Each point is reached from the start by the listed moves, each made 0, 1 or 2 times, or once backwards (-1), plus a little noise. Say if it took an odd or an even number of moves. Then give how often each move was made.
In the rows, zero is written as 128.

Moves:
(1): [159 107 115 115]
(2): [139 166 121 135]
(3): [132 144 163 101]
Start: [145 144 129 135]
Points:
[106 141 184 112] => odd (-1, -1, 1)
[122 195 214  95] => odd (-1, 0, 2)
[138 128  97 162] => odd (0, 0, -1)

Moves:
(1): [163 128 122 121 131 130 132 141 143 126]
(2): [123 150 129 124 129 127 135 130 131 129]
(3): [134 119 165 111 124 125 151 121 123 125]
(4): [135 133 140 155 133 131 134 127 125 132]
(5): [117 129 137 114 166 115 120 131 115 122]
(6): [130 122 134 124 135 166 136 140 114 125]
(7): [115 121 114 134 133 121 169 116 133 125]
(8): [113 121 126 127 125 123 135 159 136 125]
(9): [124 120 130 131 140 131 124 121 152 133]
Start: [122 149 128 110 118 130 131 125 110 144]
Points:
[126 181 155  62 149 186 131 249  76 122] => even (1, 2, 0, 0, 1, 2, -1, 2, -1)
[140 132 205  69 105 159 188 129  62 130] => even (0, 0, 2, 0, 0, 1, 0, 0, -1)
[ 95 130 109  78 203  81  21 124 143 147] => odd (0, -1, -1, -1, 2, -1, -1, 0, 2)
